Every row gives one point. The window is the flat piece filled in between its corners: a triangle in 3 columns, a solid with four corners in 4, and so on. A path goes straight from each point to the next, and from the last back to the first. After which points does the path pass through the window?
In the rows, zero is written as 128.

Window:
[[102 102 116  94]
 [150 122  99 145]
 [ 44 141 209  98]
 [160  69 144 102]]
Path:
(1): [117 135 115  48]
(2): [ 97  76 128 135]
(3): [125  25 174 136]
(4): [163  97 130  92]
(5): [105 149 172  45]
(6): [ 66 115 192 117]
(7): [ 94  84 130 154]
(8): [122 185 119  89]
(9): [101 145 137 111]
(10): [ 70 112 126 151]
(11): [ 93  40 145 102]
(12): [180  94 177  81]
(13): [135 132 121  80]
(14): [127  94 127 184]
(15): [118 101 102 153]
(16): [175 140 110 125]
Through the window after points: 1, 3, 5, 13, 15

Window (8 x 8):
[[150  27  76 103  39 113  88 202]
 [119 178 146  95 205 147 152 124]
 [ 67 149 180 145 171 163 132 161]
 [198  55  76 167  30 168  93 165]
 [109 141 221 125 179 102 156 110]
 [ 90 162 138 147 135  96 181 145]
 [ 79 177 190  87 120 148 164 115]
 [ 95 159  94 163 158 153  31  48]]
Path:
(1): [ 95  80 170 129 146 143 173 117]
(2): [ 59 120 157 141 144 160 172 105]
(3): [125 190 167 102 131 114 104 154]
(4): [145 143 151 139  99 127  84 130]
(5): [ 95  60 124 121 159 154 142 125]
(6): [120  90 102 145 121 161 153 116]
(7): [107 168 173 151 129 137  65 169]
(8): [119 173 189 115 128 128 135 136]
(9): [ 78 134 168 106 152 143 161 108]
(10): [ 75 128 167 121 136 156 169 107]
(11): [104 169 168 114 125 143 124 154]
(12): [156 197 195 123 146  75  82 146]
Through the window after points: 2, 6, 8, 10, 12

Window (9 x 9):
[[107 103 163 108 184 191 166 210 127]
 [ 80 124 165 117 176 111 169 121 137]
 [166 201  75 180 147 108 117  75 118]
 [167 113 123 125  74 122 157 149 148]
 [139  33 130 143  82 152  72 149 188]
 [140 153 128 233 111 128 129  79  99]
 [198 146  95 211 163  93 166  79 129]
 [138  70 206 106 130 118  86 170 128]
 [161 130  83 180 149 154 151  47  61]]
Path:
(1): [148 111 172 145 108 192 123 133 176]
(2): [132 104 111 152 134 100 129 156 119]
(3): [119  93 105 135 141 127 143 180 119]
(4): [137 141 206 123 199 224 170 151 137]
(5): [158 151 169 142 161 111 127  74 152]
(6): [116 106  97 170 125 108 157 124 112]
(7): [142 102 141 149 135 107 115 142 108]
(8): [110 131 208 164 123 175 137  82 177]
(9): [223 192 129 136 137 108 138  25 172]
(10): [120 106 118 199 118 125 120 118  96]
(11): [135 137  63 155 127  86  91 178  89]
(12): [167 128 177 161 152 199 184  98 155]
Through the window after points: 3, 7

Window:
[[ 94 195 181 153  95 157 124  96 117 153  99]
 [118 134 146 152 173 147 120  65 249 118 139]
 [176 193 118 152  93 130 218 155 147  83  58]
 [136  45 161 175 149  86 104 140 110 107 160]
 [176 110 128 115 198  48 134 128 137  96  83]
 [154 125 159  96 184  97 113 137 122 152 174]
 [214 111 116 142  68 178 106 109  45  51 185]
 [105 120  95 105  99  66 140 201  69 136  88]
 [193 130 182  65 129  95 108 126 133 106 136]
 [152  67 140 154 139 173  67 121 133 156 149]
 [183 105 146 127 104 143 155  69 120 115 135]]
Path:
(1): [150 149 149 134 112 106 111 111 166 132 114]
(2): [129 131 165 116 193 172 175 121  98 106 155]
(3): [109  60 166  72 172 159 143 114 105 124 102]
(4): [190 179 133 142  96 106 111 119 152 107 143]
(5): [193 113 115 126 124  80  78  81 177 152 120]
(6): [137 138 185 116 127 154 204 145  62  54 137]
(7): [143 122 154 164 163 180 178 146  75  79 109]
(8): [141 150 147 123 108  89 116 105 163 131 122]
Through the window after points: 1
